Each row of a before or after table is a point. The points were changed in one or more steps. Then noise was added and the rows were shuffled. The steps act on columns, c1 being the first. Write out the steps. A step turns or swaps two columns, mirrors them in a line or flattens them onto one, adds a multiple of one to another, or multiplies or shifts one. Angles are multiples of 10 degrees, from the lower column toward the higher: turns from -170 to 170, lines from 10 to 170 but not 90. Use the fewest steps. Two steps may share a column if one is a turn and the other turns, adds or multiplies; they go together, in the order done. Otherwise the lowest column goes first.

Before:
+0.19	-0.12
-0.11	-0.61
+0.03	-0.11
-0.68	+0.18
+0.20	-0.18
-0.56	-0.02
-0.72	-0.51
-0.01	-0.08
+0.09	-0.63
+0.22	+0.38
After (10 x 2):
-0.16	+0.24
-0.51	-0.74
+0.00	-0.60
-0.10	-0.01
+0.16	-0.68
-0.63	+0.12
-0.22	+0.24
-0.06	+0.00
-0.62	-0.07
+0.41	+0.16
Steps: swap c1 and c2

Before:
-0.19	+0.09	+0.00	+0.45	+0.47	-0.56
-0.60	-0.08	+0.37	+0.19	+0.23	+0.25
-0.61	+0.47	+0.27	-0.32	-0.36	-0.07
+0.36	-0.37	+0.05	-0.41	+0.44	+0.31
-0.19	-0.37	-0.34	-0.13	+0.26	-0.32
+0.47	-0.35	-0.61	+0.46	-0.39	+0.06
-0.25	-0.27	+0.29	+0.17	-0.05	-0.19
-0.40	-0.24	-0.01	-0.12	+0.18	-0.25
-0.29	+0.35	-0.11	-0.24	-0.02	-0.06
+0.30	+0.18	+0.33	+0.17	-0.21	-0.05
-0.18	-0.14	-0.67	-0.09	+0.09	+0.43
+0.14	-0.10	+0.16	+0.13	-0.27	+0.53
After (12 x 6):
-0.17	+0.28	-0.35	+0.35	+0.38	-0.48
+0.47	+0.46	-0.60	+1.37	-0.21	+0.51
-0.61	-0.31	+0.28	-0.75	-0.51	-0.68
+0.15	+0.21	+0.20	-0.11	-0.19	+0.68
-0.59	+0.03	+0.38	-0.37	+0.25	-0.34
-0.16	+0.10	-0.65	+0.92	+0.13	+0.24
+0.29	-0.08	+0.34	-0.33	-0.26	+0.26
-0.38	+0.15	-0.03	-0.08	+0.26	-0.68
+0.36	+0.20	+0.06	-0.47	+0.55	+0.65
-0.28	+0.27	+0.27	-0.28	+0.03	-0.43
-0.17	-0.26	-0.02	+0.45	+0.41	-0.75
-0.28	-0.33	-0.09	-0.06	-0.17	-0.35
Steps: add 1 times c1 to c6; mirror c2 and c5 in the line at 100 degrees; add -1.5 times c3 to c4

Before (9 x 9):
-0.30	+0.01	-0.22	-0.26	-0.46	-0.57	+0.66	-0.47	+0.12
-0.09	-0.18	+0.35	-0.06	+0.04	-0.40	+0.61	-0.77	-0.34
-0.41	+0.59	+0.25	+0.47	+0.21	-0.12	-0.40	-0.21	-0.08
+0.48	-0.38	+0.45	-0.34	+0.06	-0.37	+0.27	+0.25	-0.46
-0.31	+0.44	+0.15	-0.02	+0.20	-0.46	-0.06	-0.56	+0.49
-0.30	+0.19	+0.66	+0.38	+0.50	+0.01	+0.28	+0.36	+0.17
+0.25	+0.40	-0.28	+0.75	-0.02	+0.14	-0.03	-0.74	+0.25
-0.30	-0.11	+0.55	+0.10	-0.36	-0.15	-0.31	+0.06	+0.10
-0.22	-0.24	-0.10	+0.47	+0.61	-0.66	-0.39	-0.24	+0.17
After, 9 rows:
+0.75	+0.42	-0.26	+0.73	+0.28	-0.72	-0.05	+0.12	+0.29
+0.18	+0.45	+0.15	-0.01	+0.50	-0.57	-0.05	-0.47	+0.46
+0.11	+0.60	+0.25	+0.45	+0.50	-0.19	-0.36	-0.14	-0.08
+0.26	-0.24	-0.10	+0.48	+0.91	-0.21	-0.36	-0.65	+0.15
+0.16	+0.20	+0.67	+0.38	+0.80	+0.32	+0.25	+0.00	+0.18
+0.41	-0.21	+0.40	-0.08	+0.36	-0.80	+0.60	-0.40	-0.34
+0.97	-0.38	+0.43	-0.33	+0.34	+0.22	+0.26	-0.32	-0.45
+0.19	+0.01	-0.23	-0.27	-0.18	-0.50	+0.66	-0.54	+0.11
+0.20	-0.12	+0.54	+0.11	-0.07	+0.08	-0.28	-0.10	+0.09
Steps: shift c1 by +0.50; shift c5 by +0.30; swap c6 and c8

Before:
+0.02	-0.10	+0.50	+0.03	+0.38	+0.19	+0.45	+0.23	+0.13	+0.33	-0.69	-0.09	+0.03	+0.35
+0.89	-0.12	+0.02	+0.20	-0.20	-0.43	+0.06	-0.23	-0.22	+0.33	-0.30	+0.50	-0.06	-0.88
+0.22	+0.26	-0.06	-0.66	+0.10	-0.28	-0.25	+0.42	-0.14	-0.13	-0.36	+0.35	+0.40	-0.62
-0.10	-0.02	+0.67	-0.30	-0.13	-0.76	-0.15	+0.04	+0.33	-0.20	-0.14	+0.04	+0.42	-0.06
-0.42	+0.00	+0.47	+0.61	+0.52	-0.16	-0.41	+0.31	+0.40	-0.05	+0.24	+0.86	+0.11	-0.52
+0.13	-0.03	+0.61	-0.08	-0.96	+0.28	+0.18	+0.31	+0.03	-0.42	+0.20	-0.11	+0.03	+0.04
+0.17	-0.21	+0.19	+0.11	-0.20	+0.01	-0.01	+0.25	+0.32	+0.16	+0.40	-0.32	-0.01	+0.22
-0.39	-0.40	+0.30	-0.40	+0.00	-0.61	+0.01	+0.33	+0.28	+0.43	-0.25	-0.46	+0.46	-0.35
-0.32	-0.25	-0.27	-0.18	+0.31	+0.43	+0.13	+0.10	+0.28	-1.05	+0.23	+0.25	-0.17	-0.53
+0.26	+0.26	-0.04	-0.64	-0.42	-0.09	+0.36	+0.31	+0.36	+0.17	+0.11	-0.12	-0.02	-0.27
-0.14	-0.20	+0.28	-0.95	+0.06	-0.36	-0.02	-0.08	+0.11	+0.26	-0.08	+0.08	+0.44	-0.25
After, 11 rows:
+0.77	+0.42	+0.52	+0.22	-0.21	-0.14	+0.03	-0.24	-0.31	+0.31	-0.30	-0.53	+0.29	+0.66
-0.19	-0.43	+0.26	-0.18	+0.32	-0.26	-0.17	+0.08	-0.36	-1.04	+0.24	-0.35	+0.48	+0.31
-0.25	+0.16	+0.45	+0.64	+0.53	+0.01	+1.24	+0.31	+0.49	-0.05	+0.23	-0.48	-0.29	+0.47
+0.38	+0.08	+0.17	-0.65	-0.44	+0.26	-0.90	+0.30	+0.34	+0.18	+0.10	-0.20	+0.14	+0.20
+0.01	+0.78	+0.09	-0.32	-0.13	-0.02	+0.35	+0.04	+0.20	-0.22	-0.15	+0.07	-0.70	+0.32
+0.14	+0.31	+0.03	-0.65	+0.08	+0.26	+0.68	+0.44	-0.29	-0.11	-0.35	-0.11	+0.08	+0.73
+0.12	-0.28	+0.26	-0.08	-0.96	-0.02	-0.47	+0.29	-0.30	-0.44	+0.19	-0.02	-0.54	-0.01
-0.25	+0.61	+0.02	-0.39	-0.02	-0.37	-0.18	+0.34	+0.71	+0.45	-0.23	+0.42	-0.32	+0.56
-0.11	+0.36	+0.00	-0.94	+0.08	-0.20	+0.07	-0.12	+0.33	+0.25	-0.08	-0.09	-0.33	+0.46
+0.08	-0.20	+0.03	+0.03	+0.40	-0.10	-1.10	+0.22	+0.33	+0.32	-0.70	-0.31	-0.58	-0.26
+0.28	-0.01	-0.03	+0.11	-0.19	-0.21	-0.06	+0.24	+0.34	+0.17	+0.40	+0.32	-0.23	-0.16
Steps: turn c1 and c9 by -20 degrees; add 0.7 times c10 to c9; turn c2 and c6 by 90 degrees; turn c13 and c14 by 140 degrees; turn c3 and c13 by -60 degrees; multiply c7 by 2.5; turn c7 and c12 by -160 degrees

Before, 11 rows:
+0.30	+0.08	-0.51	-0.28	+0.37	-0.11	-0.55	-0.45	-0.22	-0.35	+0.32	-0.09	+0.12	+0.74	+0.20	-0.06	+0.00	-0.33	-0.91	-0.09
+0.09	+0.18	+0.06	-0.27	+0.08	-0.37	-0.25	+0.04	+0.15	+0.18	+0.31	-0.22	-0.32	+0.24	+0.60	+0.11	+0.09	-0.01	-0.40	+0.44
-0.24	-0.06	+0.89	-0.56	-0.05	-0.52	-0.44	-0.03	-0.13	-0.35	+0.15	+0.14	+0.24	-0.12	-0.44	+0.08	-0.10	-0.51	+0.44	+0.49
+0.01	-0.31	-0.58	+0.45	+0.19	+0.15	+0.21	-0.27	-0.28	+0.25	-0.32	-0.56	+0.15	+0.53	+0.21	-0.35	-0.14	+0.09	-0.56	+1.02
+0.43	+0.76	+0.03	-0.74	+0.07	+0.49	+0.89	+0.96	-0.51	+0.52	+0.03	-0.26	-0.09	-0.30	-0.84	-0.58	+0.06	+0.12	+0.00	-0.73
-0.36	-0.40	+0.84	-0.36	-0.39	-0.94	-0.10	+0.18	-0.16	-0.40	-0.08	+0.13	-0.54	-0.64	-0.78	-0.24	+0.12	+0.29	+0.23	+0.09
+0.46	+0.07	-0.10	-0.26	+0.09	-0.52	-0.02	+0.32	+0.02	+0.36	-0.11	+0.16	-0.82	+0.34	-0.04	-0.23	-0.03	+0.72	+0.56	-0.69
+0.60	+0.10	+0.37	+0.02	-0.36	+0.09	+0.28	-0.46	-0.13	-0.16	-0.28	-0.23	-0.02	+0.36	+0.65	-0.04	-0.44	+0.23	-0.32	+0.52
+0.61	+0.19	+0.12	-0.36	-0.39	+0.21	-0.42	+0.03	-0.07	+0.28	+0.29	-0.10	-0.34	+0.54	-0.12	+0.32	+0.74	+0.10	-0.12	-0.02
+0.16	+0.06	-0.12	-0.28	-0.08	-0.03	+0.05	+0.22	-0.37	-0.23	-0.01	-0.48	-0.24	+0.71	+0.04	+0.51	-0.24	+0.13	-0.06	-0.28
-0.70	+0.08	-0.08	-0.40	+0.33	+0.53	+0.45	-0.30	+0.21	+0.38	+0.21	-0.20	+0.37	+0.26	+0.17	+0.08	+0.35	+0.11	-0.06	+0.20
After:
-0.26	+0.06	-0.19	-0.27	+0.15	-0.03	+0.05	-0.03	-0.37	+0.18	-0.05	-0.47	-0.24	+0.71	-0.01	-0.09	-0.23	+0.13	+0.05	-0.28
-0.04	+0.10	+0.36	+0.02	+0.40	+0.10	+0.28	+0.74	-0.13	+0.03	-0.40	-0.22	-0.01	+0.36	+0.00	-0.63	-0.43	+0.23	+0.06	+0.52
+0.67	+0.08	+0.03	-0.39	-0.44	+0.53	+0.46	-0.34	+0.22	-0.24	+0.11	-0.19	+0.37	+0.26	-0.01	-0.51	+0.35	+0.11	+0.18	+0.22
+0.19	-0.06	+0.75	-0.58	+0.16	-0.51	-0.44	-0.17	-0.13	+0.31	+0.40	+0.14	+0.24	-0.12	-0.01	-0.52	-0.10	-0.52	-0.23	+0.50
-0.41	+0.19	+0.32	-0.36	+0.27	+0.23	-0.43	+0.46	-0.08	-0.40	+0.15	-0.10	-0.35	+0.54	-0.02	-0.28	+0.74	+0.09	+0.28	-0.03
+0.14	+0.09	-0.73	-0.28	-0.22	-0.12	-0.56	+0.52	-0.22	+0.44	-0.34	-0.10	+0.13	+0.74	+0.00	-0.67	-0.01	-0.33	+0.91	-0.10
-0.54	+0.07	+0.06	-0.27	-0.20	-0.51	-0.02	+0.15	+0.02	-0.31	+0.27	+0.17	-0.82	+0.34	+0.01	-0.83	-0.04	+0.72	-0.50	-0.69
+0.19	-0.30	-0.50	+0.44	-0.27	+0.15	+0.23	+0.17	-0.27	-0.18	-0.60	-0.57	+0.14	+0.53	-0.01	-0.96	-0.14	+0.08	+0.22	+1.01
-0.09	+0.18	+0.13	-0.28	-0.14	-0.38	-0.25	+0.05	+0.16	-0.15	-0.03	-0.23	-0.31	+0.25	+0.01	-0.49	+0.10	-0.01	+0.50	+0.43
+0.09	-0.39	+0.71	-0.37	+0.51	-0.94	-0.10	-0.39	-0.17	+0.24	+0.08	+0.14	-0.54	-0.64	-0.01	-0.83	+0.12	+0.29	-0.24	+0.10
-1.01	+0.77	+0.27	-0.74	-0.23	+0.47	+0.88	-0.28	-0.51	-0.47	+0.03	-0.26	-0.08	-0.31	+0.00	-1.18	+0.06	+0.12	+0.01	-0.72
Steps: turn c1 and c8 by 130 degrees; turn c5 and c10 by 160 degrees; add -0.5 times c10 to c3; mirror c11 and c19 in the line at 20 degrees; multiply c15 by 0; shift c16 by -0.60
